Every row gives one point. Each copy is the shape, with its points in the same order, turned, moved and blurred by noise. Is it also mirrored, or only turned?

Shape (7 x 2)
[[ 3.5 -0.9]
 [-5.1  0.7]
 [ 1.9  4.1]
 [-1.9  4.2]
 [ 2.6  1.9]
 [ 4.3 -9.0]
 [-6.4  1.0]]
Copy 1 (7 x 2)
[[ 4.5  4.4]
 [-0.1 -3.5]
 [ 6.5 -0.7]
 [ 3.7 -3.2]
 [ 5.6  2.0]
 [-0.5 11.0]
 [-1.2 -3.9]]
Copy 1 is: mirrored
Copy 2 (7 x 2)
[[-3.1  2.5]
 [ 4.4 -1.2]
 [ 1.2  5.3]
 [ 4.0  3.4]
 [-1.1  4.2]
 [-8.6 -3.5]
 [ 5.5 -1.2]]
Copy 2 is: mirrored

Shape (9 x 4)
[[-3.4 -4.8 -0.1 -0.4]
 [ 7.1  2.4  5.2 -1.6]
 [-0.4 -5.5  1.3  7.3]
 [-0.5 -2.8  1.6 -2.4]
 [ 3.0  4.5 -6.3  1.8]
 [ 0.1  2.4 -2.8  9.1]
 [ 1.1 -2.7  3.0 -1.2]
 [-1.8 -1.1  5.7  1.2]
 [ 2.3  9.5 -7.7  3.7]]
Copy 1 (9 x 4)
[[-2.5 -4.0 -2.9 -0.6]
 [ 5.6  5.2  2.0 -5.6]
 [ 3.8 -2.4 -5.7  5.0]
 [-0.9 -2.2 -1.4 -3.3]
 [-3.7  7.9  2.2  3.9]
 [ 0.5  6.0 -5.6  6.8]
 [ 1.6 -1.4 -1.7 -3.1]
 [ 2.5  0.3 -5.5 -3.6]
 [-4.7 12.7  0.4  4.8]]
Copy 1 is: mirrored
Copy 2 (9 x 4)
[[-4.5 -3.6  4.2 -2.5]
 [ 5.9  6.0  4.3 -3.4]
 [-3.8 -0.8  7.3  5.0]
 [-1.3 -1.0  4.1 -4.7]
 [ 3.7 -0.2 -4.9  2.0]
 [-2.0  1.8 -0.9  7.6]
 [ 0.1  0.9  5.3 -3.6]
 [-3.7  3.5  5.8 -2.2]
 [ 2.8  2.4 -9.0  4.6]]
Copy 2 is: only turned

Shape (13 x 8)
[[ -3.1   1.4   0.4   1.1   1.1  -1.9   2.5  -2.4]
 [ -2.6   3.1  -8.3  -2.5  -0.9   3.9   2.8   2.8]
 [  2.4  -0.5  -3.2   2.4   4.9  -0.9   3.3  -0.9]
 [ -3.0   3.1   0.0  -0.8   0.5  -2.3   1.5  -2.8]
 [ -1.8  -0.1   0.6   1.6  12.5   0.9 -19.2  -1.4]
 [ -5.2   1.1  -1.6   2.0  -1.8   0.0  -1.6   0.8]
 [ -4.1   3.8  -4.3   0.6  -0.4  -2.8   0.8  -3.9]
 [  1.6   3.0  -0.5  -0.7   0.3   7.5   0.5  -0.7]
 [ -2.4  -3.9   0.2   0.6   2.3   0.0   1.2  -1.5]
 [ 18.6  -0.9  -5.6  -4.8  -1.3   7.4   2.6  -3.4]
 [ -3.5  -2.5  -2.0  -9.2   3.6   3.9  -1.0   0.9]
 [  5.0   2.0  -1.0   0.0  -1.9  -2.1   0.9   2.4]
 [ -6.7  -3.6  -5.5  -0.8   0.8   0.8  -5.4  -2.1]]
Copy 1 (13 x 8)
[[ -2.6   0.1   0.8   2.5   3.3  -3.0   0.9  -2.9]
 [ -5.2  -3.8  -2.4   0.6   5.2   6.5   4.6  -1.8]
 [ -1.3   0.0  -5.7  -0.6   5.1  -3.0   1.3  -3.1]
 [ -1.0  -1.0   2.1   3.3   4.2  -1.6   0.8  -2.5]
 [ -2.0   7.4   1.6  -6.9  11.9   1.4 -17.8   1.1]
 [ -6.1   0.3   1.3   3.7   2.4   1.3  -0.9   0.2]
 [ -3.8  -2.2   1.1   5.9   5.1  -0.3  -0.7  -4.8]
 [  0.3   3.3  -1.1  -2.1   1.3   5.7   2.4  -2.2]
 [ -3.7  -0.8  -0.5  -2.6   0.8  -3.6  -0.1  -2.1]
 [ 12.4  -4.3 -13.6  -5.0  -0.8   7.8   1.9  -3.2]
 [ -2.4  -4.7   3.9  -7.6   4.6   3.1   0.9  -0.6]
 [  2.2  -1.9  -5.3   3.5   2.8   0.0   1.2   2.5]
 [ -8.4  -3.2   1.8  -1.7   2.9   1.9  -6.4  -2.9]]
Copy 1 is: mirrored
Copy 2 (13 x 8)
[[ -0.4  -3.6  -0.1   3.6   0.3  -3.2   4.2   0.9]
 [  0.5  -0.7  -3.3   0.7   0.6   7.3   3.0   6.2]
 [  3.0  -6.3  -0.7   4.1   4.8   1.6   4.5  -1.0]
 [ -0.3  -1.4  -1.4   2.0  -1.9  -3.2   4.2   1.0]
 [ -4.2 -10.3  -7.8  -4.2   1.6  -2.8 -14.7  -9.7]
 [ -2.5  -1.3  -1.4   3.2  -0.5  -0.9  -0.5   4.0]
 [ -1.4  -0.6  -5.6   4.0  -1.1  -1.4   4.4   1.4]
 [  3.0  -4.2   1.3   1.0  -4.3   5.5   0.7  -0.5]
 [ -1.2  -3.1   2.9   3.2   3.2  -0.7   1.1  -1.6]
 [ 18.4  -1.4  -0.1   4.3   0.0  12.8   1.9  -7.0]
 [ -0.3   1.8   1.8  -6.2   3.0   3.9  -0.7  -0.8]
 [  7.8  -2.6  -0.7   4.0   1.0   0.0   0.8   2.9]
 [ -6.1   1.7  -3.3   2.1   3.6   1.7  -2.4  -0.7]]
Copy 2 is: mirrored
Copy 3 (13 x 8)
[[ -5.9   3.3   1.1   1.9  -0.7  -1.5  -0.3   0.0]
 [ -2.9   1.3  -8.8   1.2  -4.5   1.6   4.5   1.3]
 [ -2.2  -2.5   1.1   2.3   1.6   1.0   1.8  -3.4]
 [ -5.2   4.9  -0.5  -0.2   0.7  -1.5  -0.3  -0.3]
 [ -2.6   1.7   0.0  -4.2  -4.3  10.3 -17.1 -10.9]
 [ -3.9   4.1  -2.5   1.9  -5.9  -1.4  -2.8   0.1]
 [ -5.7   4.3  -4.1   1.0  -0.1  -3.5  -0.6  -2.6]
 [  0.4   2.2  -3.4   3.4  -0.3   5.3  -0.8   3.9]
 [ -5.2  -1.9   1.3   1.8  -2.8  -0.5  -2.0   1.1]
 [ 12.8  -7.8  -3.9   0.4   8.7   3.3   2.0   6.6]
 [ -6.3  -2.3  -3.7  -5.8  -3.6   5.3  -0.4   5.1]
 [  4.4   1.6   0.8  -0.3  -1.5  -1.7   1.5   0.5]
 [ -7.2  -1.3  -6.5  -0.5  -4.6  -0.9  -6.5  -0.7]]
Copy 3 is: mirrored

Shape (12 x 9)
[[  3.0   1.4  -2.8  -3.6  -1.1   1.4   5.3   3.0  -1.0]
 [  6.1  -5.4  -3.1   9.8  -1.9   4.7   2.9  -0.5  -4.0]
 [-10.8   6.3  -3.7  -2.0   3.2  -2.7  -0.6   1.0   0.4]
 [ -6.2   8.6  -4.6  -2.7   7.5  10.8  -0.4  -1.3  -2.9]
 [ -0.9  -1.1  -1.0   1.3   2.9  -0.6 -10.8   0.1   2.1]
 [  2.5  -6.2  -2.5  -1.7   6.3   5.9  -2.6  -3.4   0.3]
 [ -3.0  -4.7   1.4  -1.9  -5.1  -1.0  -2.7   1.3  -8.7]
 [ -5.6  -4.9  -0.4   4.6   3.8   4.7   3.1  -1.9   4.1]
 [ -2.9   4.1   0.5  -2.3  -2.5   1.7   1.7  -1.9   1.6]
 [  1.0   1.3   0.6  -1.3   1.7  -1.9   1.8  -1.5   3.4]
 [  1.7   0.9   6.3  -1.2   1.3  -4.8  -2.0   6.7  -3.2]
 [  5.7  -1.1   3.3  -3.7   1.4  -6.3  -5.2  -1.9  -6.3]]
Copy 1 (12 x 9)
[[  0.8  -0.7  -2.6  -5.0   1.9   3.0   5.5   0.2  -1.7]
 [  5.5   0.1   0.1   4.5   4.6   5.0   6.8  -2.1 -14.1]
 [ -9.3   3.8  -4.5   1.6  -1.6  -2.8  -1.2   7.1   0.1]
 [ -8.2   5.6  -2.3   1.7  11.3   5.3  -1.6   7.1   1.2]
 [  3.0  -1.3   2.0   5.2   1.4  -3.2  -6.7   6.8  -3.3]
 [  0.7  -5.8   1.3   2.3   9.7   0.7  -3.9  -1.5  -5.5]
 [ -2.5  -2.6   3.1  -4.2  -4.5   3.8  -1.3   4.0 -11.8]
 [ -5.8  -2.4   1.2   8.6   3.4   0.1   2.7  -2.8  -3.7]
 [ -2.5   3.2  -0.7  -0.2  -1.2   3.8  -0.3   0.2  -0.1]
 [  0.8   1.8  -0.6  -0.4   0.7  -2.2  -0.1  -2.2  -1.4]
 [  1.5   1.8   6.4  -6.0  -2.3  -5.0   2.5   4.8  -4.8]
 [  4.2   0.9   2.8  -7.7   0.2  -3.4  -6.3   1.9  -8.6]]
Copy 1 is: only turned
Copy 2 (12 x 9)
[[ 5.8  0.9  1.4 -1.3 -0.7 -1.2  6.3 -1.8 -3.2]
 [ 6.6 -1.4  1.1  9.6 -1.8  8.5  1.1  2.0 -5.7]
 [-4.9 -0.2  0.0 -3.4  6.7 -0.9  2.7 -4.9  5.8]
 [-5.3  9.2  4.9 -1.5 10.7  4.2  7.1 -3.1 -1.9]
 [ 1.4  3.8 -1.4  1.6  6.8 -0.5 -7.6  3.9  2.7]
 [ 0.8  5.8 -4.4  3.8  5.4  0.4  0.5  5.0 -7.1]
 [ 0.8 -5.8  3.6  0.1  2.1 -1.5 -6.0 -2.6 -7.5]
 [-5.4  2.5 -5.2  3.6 -1.0  5.9  2.1  2.1 -1.6]
 [-0.5  4.2  0.2 -0.7 -0.8 -0.9  1.4 -5.4  0.1]
 [ 1.4  3.4 -1.8  2.3 -1.0 -3.8  2.3  0.1  0.9]
 [ 1.7 -2.5  7.2 -0.4 -1.1 -6.2 -2.3  3.9  1.4]
 [ 5.3 -0.6  3.7  5.5  3.9 -9.9 -4.4  1.7 -3.2]]
Copy 2 is: mirrored
Copy 3 (12 x 9)
[[  0.2   4.2  -0.2  -4.4   1.1  -1.2   4.1   0.5  -0.2]
 [  5.2   1.6   5.8   2.6  -3.5  -9.8  -3.1  -3.2   0.8]
 [-14.5   4.1  -4.1  -0.7   1.0   1.7  -1.5   1.1  -3.7]
 [ -7.5   9.1   4.4  -3.1   1.9   8.3  -8.7   0.2   0.4]
 [ -3.2  -5.7  -5.4   1.9   1.4   1.1  -7.8  -3.2   0.9]
 [  0.1   0.1   2.2  -4.0   5.8   0.5  -5.8  -7.8   3.3]
 [ -2.6  -5.8   0.6  -4.1  -5.3  -1.7  -0.4  -3.7  -6.3]
 [ -8.9   0.6   5.7   0.0   1.2  -4.5  -2.4  -4.4   6.7]
 [ -5.8   3.3  -2.0  -1.2  -3.0   2.6   2.0  -2.1   1.7]
 [ -4.1   1.5  -3.3   1.7   3.1   0.4   3.2  -3.3   2.2]
 [ -1.8  -6.7  -1.1   3.0   1.7   1.4   4.6   2.8  -4.8]
 [  3.1  -4.9  -4.3   2.6   1.5   2.5   2.1  -6.3  -7.6]]
Copy 3 is: mirrored
Copy 4 (12 x 9)
[[ -1.1   2.2  -1.8  -0.9   0.4   0.5   5.5   4.0  -4.3]
 [ -4.1   1.4 -11.7   7.5   0.7   6.3  -2.6   1.5  -3.4]
 [ -9.9   8.8   3.6  -7.1  -0.1  -5.3  -0.8   2.2   0.4]
 [ -6.9  12.7   4.4  -7.3   6.7   5.4  -2.6   1.6  -6.5]
 [ -3.0   2.0  -1.7  -3.6   2.7   0.3  -7.1  -2.2   7.8]
 [ -4.7   1.0  -3.9  -1.5  10.1   5.5   0.0  -3.1   0.9]
 [ -6.9  -6.2  -2.1  -3.3  -3.5  -0.6  -3.7  -1.9  -4.4]
 [-12.1   5.7  -1.8   3.7   3.0   4.5   1.9  -2.3   2.8]
 [ -3.2   6.2   2.0  -1.4  -2.4  -0.4   2.2  -2.8  -2.1]
 [ -2.1   4.1  -0.1   1.5   2.4  -2.5   3.1  -1.2   1.2]
 [ -0.9  -4.2   4.2   1.8  -0.4  -3.8  -3.0   4.7   1.0]
 [  1.9  -5.6  -1.1  -1.0   4.2  -6.3  -4.5  -2.0  -1.6]]
Copy 4 is: only turned
